Each row of a before or after table is a point. The points were changed in one or more steps. Then noise was added and the rows were shuffled. The steps act on columns, c1 being the first. What was done? A step turns or swaps two columns, mirrors them in a line or flattens them onto one, adds a multiple of one to another, or multiplies or shifts one. Angles are multiples of 10 degrees, from the lower column toward the higher: turns from -170 to 170, lines from 10 to 170 but not 90. Use the fewest steps. Two steps may share a column if one is a turn and the other turns, adds or multiplies; they go together, in the order done. Otherwise the lowest column goes first.

Before:
[[46, 57],
[-8, 2],
[41, -20],
[55, -17],
[12, 71],
[40, 58],
[-2, 31],
[6, 25],
[89, -29],
[63, 21],
[2, -6],
[64, -9],
[-20, -37]]
After:
[[5, -4],
[-14, -22],
[-57, -45],
[-29, 33],
[27, 23],
[-61, -37],
[-69, 61],
[-73, 2],
[1, 3],
[-11, -28],
[-39, -64],
[-46, 36],
[-55, 33]]
Steps: turn c1 and c2 by 160 degrees

Before:
[[-43, -7, -10],
[65, -42, 14],
[27, -42, -69],
[44, 20, 28],
[21, -40, -14],
[61, 0, -58],
[69, -43, -43],
[63, 42, -6],
[69, 42, -2],
[-13, 39, 41],
[51, -32, 1],
[44, 43, 11],
[-9, 28, -61],
[68, 43, 31]]
After:
[[-45, 43, -51],
[-28, 23, -33],
[-60, 43, -26],
[-58, 43, -34],
[-73, -44, -8],
[25, 41, -20],
[28, -3, 33],
[-74, 0, 8],
[-49, -39, 28],
[-56, -41, -42],
[-27, -40, 4],
[-31, 45, -29],
[-17, 23, 43],
[-44, -27, -27]]
Steps: multiply c3 by 0.7; turn c1 and c3 by -150 degrees

Before:
[[-15, -21, -15, -24],
[44, -91, -46, -48],
[-6, -4, -34, -2],
[0, -36, 7, 4],
[-6, 9, -55, 7],
[8, 34, 2, 20],
[-37, 8, 41, -15],
[38, -14, 32, -25],
[28, 23, 32, 42]]
After:
[[2, 11, 34, 3],
[-44, 25, 12, -24],
[-109, -39, 14, -16],
[-17, 40, -35, 7],
[83, -40, -5, 44],
[-19, 32, -15, -4],
[134, 84, 56, -48],
[27, -19, -25, 21],
[113, -19, 27, -24]]
Steps: multiply c1 by 3; mirror c2 and c3 in the line at 120 degrees

Before:
[[-2, 2, -42, 4, 4, 15],
[-2, -21, 18, -26, -16, -27],
[1, 21, -12, 35, -30, -36],
[86, 38, -30, -4, -12, 16],
[5, -21, -36, 23, 43, 24],
[82, 2, -17, -21, -9, -22],
[15, -12, 44, 3, -28, 56],
[-3, 10, 8, 4, 40, 31]]
After:
[[3, 9, 34, -12, 36, -31],
[-7, 0, 3, -42, -14, 6],
[12, -8, 21, -36, -24, 43],
[-4, -8, -27, 18, 26, -14],
[-7, 3, 5, 8, -31, 40],
[36, -5, 3, 45, -55, -29],
[214, 16, -6, -29, -15, -13],
[205, 0, -23, -17, 23, -9]]
Steps: multiply c1 by 2.5; multiply c2 by 0.4; swap c3 and c4; turn c5 and c6 by 90 degrees

Before:
[[-11, 28, -78, -58, -48, -15, 84, -27],
[103, 25, -17, 86, -23, 1, 64, 33],
[2, -42, 97, 40, 31, 49, -8, -53],
[43, 20, 5, 13, 11, -65, 35, 19],
[9, 81, -38, -45, 2, 29, 23, -56],
[66, 39, -23, 41, -4, -12, 81, 45],
[37, 7, -14, -46, -9, 43, -30, -54],
[48, 45, -9, -58, 19, 55, 25, -51],
[3, 40, -57, -4, -3, 41, -1, -43],
[-44, -32, 65, 19, 39, 37, -17, -5],
[-15, -44, 8, 18, 32, 20, 24, 34],
[38, 21, 23, 18, -33, -14, 38, 20],
[-24, 29, 17, -24, -17, 69, -20, -34],
[24, 12, -50, 37, 12, -42, 72, -5]]
After:
[[46, 21, -12, -1, 13, 43, 35, 46],
[11, 78, 51, 32, 18, -66, 27, 5],
[-44, -42, -27, -59, 32, -26, -16, -30],
[-24, 33, 20, -20, -14, -62, -18, -41],
[42, 10, 47, 9, -10, -69, -29, -11],
[37, 26, -23, -17, -29, 24, 42, 2],
[5, 42, 14, 52, 7, -55, -2, -15],
[69, 40, -36, 29, 9, 46, 82, -9],
[-15, 38, 71, 66, -42, -18, 85, 29],
[-17, -50, -20, -6, 25, 20, 21, -31],
[102, 30, -84, 31, -17, 30, 64, -16],
[24, 12, -28, 55, 13, 16, 74, 41],
[0, -46, -57, -89, 24, -70, -10, -19],
[48, 41, 61, 0, 30, -70, 23, -20]]
Steps: turn c2 and c5 by 10 degrees; mirror c3 and c4 in the line at 130 degrees; turn c6 and c8 by -120 degrees

Before:
[[-13, 47, 32, -65, 28, -69, 16, 41, 50],
[-23, -66, 21, -73, 41, -79, 29, 21, 50],
[-44, -34, -15, 20, -19, -40, 22, -42, 16],
[45, 27, 2, 2, -25, -18, -67, -32, -19],
[80, 48, -29, -51, 5, -57, 4, -41, -26],
[34, 36, 22, -63, -15, 34, -68, 19, 66],
[10, -35, -39, -5, -35, 40, 14, 29, -30],
[17, 1, -6, 36, 8, 51, -37, 27, -43],
[79, -4, 40, -24, 29, 9, -22, -68, -11],
[-34, 66, -3, 3, -13, 44, -45, -69, -53],
[29, -19, -1, 34, 21, 50, 41, -51, 9],
[-32, -7, -37, 21, -64, -30, 58, -58, 12],
[-18, -28, 76, -4, 12, -13, 31, 20, -58]]
After:
[[22, -38, 5, 61, -32, -2, 35, -40, 45],
[33, 21, 13, -124, 55, -5, -38, -48, -45],
[-40, -28, -1, 43, -73, 4, -35, -41, 45],
[40, 9, 12, -1, 52, -3, -45, 1, 33],
[87, -26, 14, -51, 35, -6, 18, -27, 61],
[-5, -47, 2, -9, -27, 3, 19, 62, 14],
[13, -21, 0, 71, 32, 2, -1, 55, -5],
[75, 29, 16, -104, -11, -1, 9, 6, 51],
[-47, -50, -4, 43, -26, 2, -17, -39, 22],
[3, -56, -1, -4, -22, 0, -29, 46, -12],
[-35, 46, -9, 5, 41, -1, -32, 9, 81],
[-3, 32, 1, -129, -2, -2, 33, -25, -59],
[-16, -86, -12, -146, -13, 2, 52, -34, -42]]
Steps: flatten c1 and c3 onto the line at 10 degrees; shift c2 by -20; multiply c4 by 2; turn c5 and c7 by 70 degrees; multiply c6 by 0; mirror c8 and c9 in the line at 150 degrees

Before:
[[-13, -13, -44, -73, -34, -35, 4, 84, 69, 39, -45],
[94, 33, 55, 29, 77, -15, 35, 5, 26, 18, -4],
[90, -24, -11, 63, -24, 81, 111, -17, 29, -31, 29],
[52, -6, 8, -18, 31, -9, 70, -43, -31, -7, 17],
[0, 31, 35, -58, -22, -34, -33, 16, 21, 23, 13],
[81, -54, -49, 40, -31, 53, -6, -62, 60, -19, -38],
[8, -5, -79, 27, -17, 26, 10, 10, 99, -44, -32],
[24, 35, -5, -13, 31, 15, 21, 41, -27, 43, -3],
[-20, -51, -1, -3, -30, 18, -21, 9, 61, -27, -64],
[13, -46, -28, -43, 2, -5, -29, 49, 28, -10, 12],
[0, 1, 1, 5, 24, -64, 9, 40, -1, 68, 23]]
After:
[[48, -4, 9, 74, 28, 12, -22, -39, -30, -6, 15],
[-37, -5, -5, -18, 1, -36, -2, 9, 64, -55, -51],
[-21, -7, 41, -32, 6, 41, -56, 11, 21, 36, 0],
[-6, 33, -80, 4, 21, -33, 27, 9, 98, -24, -17],
[108, 4, 58, 41, 41, 13, 30, -1, 18, 38, -9],
[-42, -41, -44, 5, 7, 17, -75, 81, 73, 4, -53],
[20, -52, 2, 16, -12, 75, 6, 37, -2, 30, 4],
[27, 15, -8, 117, 90, -65, 55, -14, 24, -36, 56],
[11, -16, -56, -8, 83, -66, 37, -56, 66, -49, -16],
[49, -21, -3, 24, 3, -12, -17, 44, -28, 43, 2],
[9, -18, -30, -33, 9, 11, -44, 51, 24, -51, 9]]
Steps: mirror c1 and c5 in the line at 30 degrees; turn c2 and c10 by 60 degrees; swap c4 and c7; mirror c6 and c11 in the line at 80 degrees

Before:
[[-26, 36, 25, -23, -32, -10, 18, -42, -5, -28, 56, -75],
[4, 49, -2, 17, 19, 35, -25, -56, -4, -52, -64, 37],
[2, 7, 14, 36, -16, 15, 37, -60, -3, 5, -75, 37],
[2, -31, -49, 22, 17, 1, 10, 120, -44, -9, -8, -54],
[-18, -34, 27, -21, 17, -18, 8, -67, 47, -3, -67, 24],
[110, -31, 15, 70, 7, -9, 15, -56, -33, -12, -42, 10],
[-11, -8, -8, -22, -34, 138, -15, 17, -30, -58, 19, 6],
[62, -21, 17, -19, -45, -8, 33, -25, 80, -65, 19, 37]]
After:
[[-14, -10, -7, -18, -34, 141, -22, -24, -30, -37, 7, 7],
[66, -5, 18, -11, -49, -8, 35, -53, 90, 0, 20, 38],
[-16, -30, 24, -23, 16, -21, 15, -36, 51, 50, -69, 25],
[-2, -36, -52, 20, 19, 4, 12, 38, -34, -114, -7, -56],
[-23, 33, 30, -29, -38, -5, 16, -43, -13, 22, 57, -75],
[110, -33, 8, 75, 5, -18, 18, -43, -21, 39, -36, 16],
[-4, 5, 11, 34, -19, 13, 32, -19, -3, 57, -73, 31],
[-4, 52, -1, 19, 14, 36, -27, -54, -13, 29, -66, 30]]
Steps: turn c2 and c9 by -10 degrees; multiply c10 by 0.7; turn c8 and c10 by -60 degrees

Before:
[[66, 7, 36, -18, 21, 13, 45, 67, 4, -10, 52, 45, 24, -2],
[-27, -37, 10, -43, 5, 16, 55, 33, -39, -27, -34, -1, -11, -10],
[63, 46, 13, 11, -15, 18, 73, -5, -9, -3, -8, 4, 12, -28],
[-40, 8, 5, 55, -20, -46, -47, -3, 20, -38, -24, 19, -30, -53],
[-49, -12, -7, 22, 16, -117, -45, -16, 13, 42, -33, -55, 21, -34],
[-50, 3, 85, 65, -59, -52, -30, 21, 8, 66, 5, -21, -27, -51],
[55, -27, -7, -19, -66, 22, 13, 9, 26, 19, 58, -10, 18, -44],
[-41, 10, 74, 11, -35, -101, -46, 4, 31, -13, -36, -44, 18, -100],
[-21, 4, 54, 26, 7, -18, -33, -38, -67, -1, -1, 35, 19, -86],
[36, -7, 3, -31, 44, 15, 85, 36, -23, -9, 54, -8, -57, -58],
[-47, 50, 6, 26, -9, -73, -19, -26, -22, -60, 47, -79, 65, -11],
[-74, -12, 58, 0, 31, -40, -2, -51, 49, 9, -5, -28, -4, -33],
[102, -39, 50, -11, -5, 1, 51, 10, -16, -25, 39, -13, -35, 13],
[49, -81, 29, 40, 18, 41, 86, 46, 12, 4, 17, -5, 2, -52]]
After:
[[-78, 13, 61, -4, 33, 14, -3, -43, 40, 0, -44, -24, -61, -22],
[-19, -22, 51, 12, 5, 3, -37, -45, -72, -16, -15, 32, 8, -82],
[101, 23, 54, 26, -7, -44, 47, 14, -21, 22, -5, -13, 39, 13],
[70, 5, 44, -3, 21, -42, 40, 66, 7, 20, 18, 42, 71, 7],
[51, 34, -7, -10, -61, -55, 10, 10, 19, -18, 20, -7, 58, -52],
[-48, -2, 89, 1, -63, -2, -27, 22, 3, -95, -46, -22, -64, -50],
[35, 10, -1, -17, 50, -56, 85, 35, -24, 26, 11, -10, -32, -56],
[-31, 40, 16, 6, 4, 39, 61, 36, -36, 62, 27, -9, -32, -7],
[58, -41, 13, -18, -13, 16, 78, -5, -15, 2, 16, 10, 51, -32],
[-38, -35, -2, 50, -28, 33, -49, -2, 21, -4, -47, 19, -52, -47],
[-48, 23, 6, 1, 23, 31, -47, -15, 19, -43, -118, -50, -13, -28],
[-50, -73, 8, 25, -12, -45, -20, -29, -12, 27, -74, -71, 25, -18],
[-46, -17, 65, 12, -30, 38, -42, 4, 31, 6, -109, -39, -9, -99],
[57, 55, 25, 70, 25, -7, 87, 44, 14, -28, 38, -10, 34, -47]]
Steps: add 0.7 times c1 to c13; turn c4 and c10 by -140 degrees; turn c2 and c4 by -150 degrees; turn c6 and c11 by 90 degrees

Before:
[[-17, 21, -17, -27, 47, 36, -11, -46, -22, -6, -9, -20, -15, -64, -82, -6, -2, -56],
[-21, -38, 2, -19, 61, 42, 9, 7, -47, 49, -20, -50, -9, -48, -28, -7, 48, -49],
[-10, 61, -33, 17, -43, -59, -3, 29, -64, 42, 0, 2, -15, -30, -44, 29, -44, 23],
[-9, 2, 1, 54, -39, -33, 19, -63, 9, -35, -61, -17, -63, 19, -77, 43, 29, 38],
[-79, 31, -71, -15, -7, -30, 39, -80, 16, 10, 10, -45, -69, -39, 29, 35, -4, 2],
[-5, 13, -27, 41, -32, 9, -7, -27, -62, 50, -3, 27, 6, 11, 4, 36, -33, -57],
[-14, -36, -31, 28, 8, -8, -18, 14, -69, -58, -21, -25, 15, -52, -33, 24, -26, 19],
[6, -31, 14, -18, 25, -54, 20, -38, 6, 16, 19, -25, -2, -23, 14, -13, -38, 14],
[-65, 63, 27, 30, -31, -67, 43, -28, -31, 5, -36, 15, 15, -59, 28, 36, -1, 23],
[-67, 5, 6, 44, 38, 46, 18, 16, -8, -6, 34, 7, -17, -5, -8, -39, -41, 19],
[-3, 30, -19, 42, 14, 41, -34, -64, 32, -15, -63, -26, 17, -12, -38, 30, 35, -23],
[23, 1, -21, 4, 2, 45, -52, -88, -16, 33, -64, -38, -11, -43, 0, -50, -10, -10]]
After:
[[-66, 63, 26, 40, -3, -67, 122, -26, -63, 16, 12, 14, 14, 26, 27, 50, -2, -1],
[-21, -39, 2, -55, 32, 43, -40, 9, -68, 60, -16, -50, -8, 5, -27, 14, 146, -49],
[-9, 1, 1, 68, 6, -33, 90, -63, 21, -24, 6, -17, -63, -9, -78, 75, 87, 23],
[7, -32, 15, -30, 7, -54, 62, -38, -10, 26, -2, -23, -3, 21, 15, -22, -113, 3],
[-12, -37, -30, 15, 24, -6, -16, 14, -87, -48, 10, -25, 14, -6, -33, 30, -78, 26],
[-18, 22, -18, -50, 19, 37, -93, -46, -60, 6, -10, -19, -15, 36, -80, 6, -6, -43],
[22, 1, -20, 2, 4, 46, -127, -88, -39, 42, -74, -39, -10, 24, 0, 31, -31, 19],
[-4, 31, -19, 22, 38, 42, -102, -62, 16, -6, -5, -26, 18, 31, -38, 69, 103, -3],
[-10, 60, -33, 39, -22, -59, 22, 29, -67, 53, 24, 3, -16, -19, -44, 16, -132, 22],
[-4, 13, -28, 51, 4, 12, -84, -27, -41, 59, 30, 27, 5, -48, 5, 22, -102, -45],
[-67, 3, 7, 9, 56, 46, 64, 17, -9, 4, -16, 8, -18, -3, -7, -48, -123, 8],
[-80, 29, -70, -7, -15, -32, 88, -78, -13, 21, 34, -44, -70, 39, 29, 9, -13, -18]]
Steps: turn c4 and c5 by 40 degrees; turn c7 and c18 by -30 degrees; multiply c7 by 2.5; mirror c9 and c14 in the line at 20 degrees; shift c10 by 10; turn c11 and c16 by -60 degrees; multiply c17 by 3

Before:
[[-1, -53, -35, 32, 59, 37, 105, 57, 39, 5, 29, -10, -53, -23, -2, -33, -6, -16, 22, 0],
[41, -49, 29, 39, 86, -34, 21, -14, 1, 57, -9, -19, -15, 7, 28, 17, -27, -6, -80, 43],
[-14, -19, -36, -58, 54, 41, 22, -38, 18, 36, -35, 21, 36, 29, -33, -29, -10, -26, 24, -33],
[-68, -28, 54, -23, -11, 0, -14, 45, -38, 54, -35, 44, 31, -12, -70, 65, -39, -7, 7, -28],
[19, -7, 12, 39, 24, -18, 46, -15, 35, 91, 49, 83, 1, -21, -44, -33, 49, 20, -51, 46],
[43, 9, 66, 49, 70, 20, -15, -14, -75, -2, 48, 92, -14, 40, -43, -12, -27, -2, -43, -36],
[-63, -15, -12, -44, 0, 37, -1, 56, -61, -12, -19, -11, 11, 47, 1, -4, 42, -39, -30, 52],
[-34, -46, 55, 35, 3, -15, -14, 18, -40, -27, 42, -27, -63, -2, 20, 6, 55, 8, -77, -30],
[-8, 30, -43, 27, 72, -17, 7, -31, -33, 84, 32, 57, 36, 80, 24, 12, -45, -71, -48, -9],
[-9, 4, -20, 53, 42, -12, 17, -45, -67, 33, -30, 5, -15, -42, 2, -9, 46, 6, 24, -47],
[-35, 16, 52, -15, 28, 67, 79, -29, 38, -4, 18, 44, -17, -7, -9, 13, 32, -26, -2, -28],
[-16, 59, -20, 20, 50, 27, -9, -24, 11, 45, -2, 70, -51, 8, -56, 46, 43, -22, -12, -23],
[39, -24, -9, 38, 29, 21, 57, 1, -25, 15, 63, 11, -19, 56, -4, -4, 12, -28, 28, 7]]
After:
[[114, -13, -12, -41, -41, 40, -1, 56, -58, -7, -78, -13, 12, -33, 2, -2, 39, -40, -15, 81],
[-57, -53, -32, 31, -43, 40, 46, 54, 35, 6, 28, -6, -51, 33, 1, -28, -2, -16, 31, 0],
[-16, 57, -20, 23, -53, 25, -4, -16, 14, 43, -15, 67, -51, -8, -51, 46, 41, -20, -4, -34],
[104, -31, 55, -22, -24, 0, -3, 48, -37, 54, 47, 44, 34, -26, -66, 68, -40, -4, 15, -38],
[-67, -48, 26, 38, -68, -33, 13, -15, 0, 55, -3, -17, -10, -17, 31, 14, -25, -5, -67, 70],
[13, 33, -43, 30, -79, -14, -3, -31, -35, 84, -172, 57, 34, 2, 25, 13, -49, -69, -38, -19],
[-26, -19, -32, -61, -53, 38, 10, -40, 17, 38, -30, 23, 38, -49, -36, -29, -7, -25, 30, -51],
[55, 5, -19, 54, -63, -13, 6, -50, -67, 33, 104, 11, -9, -12, 2, -5, 48, 6, 38, -77],
[-56, -6, 13, 39, -4, -17, 18, -15, 34, 88, 7, 86, 1, 55, -42, -36, 47, 20, -41, 76],
[2, 7, 65, 46, -76, 20, -7, -13, -74, -3, -102, 94, -16, 30, -40, -13, -26, -5, -32, -60],
[64, -42, 56, 38, -30, -13, -5, 19, -44, -28, -22, -27, -60, 41, 19, 9, 54, 8, -65, -49],
[-21, -24, -12, 41, -21, 21, 23, -1, -27, 15, -156, 13, -18, 43, -3, 1, 10, -25, 38, 11],
[-11, 18, 56, -13, -25, 70, 32, -32, 43, -4, 8, 43, -16, 21, -13, 15, 32, -30, 8, -42]]
Steps: add 1 times c9 to c1; turn c1 and c5 by 160 degrees; multiply c7 by 0.4; turn c11 and c14 by 110 degrees; multiply c11 by 2; shift c19 by 10; multiply c20 by 1.6
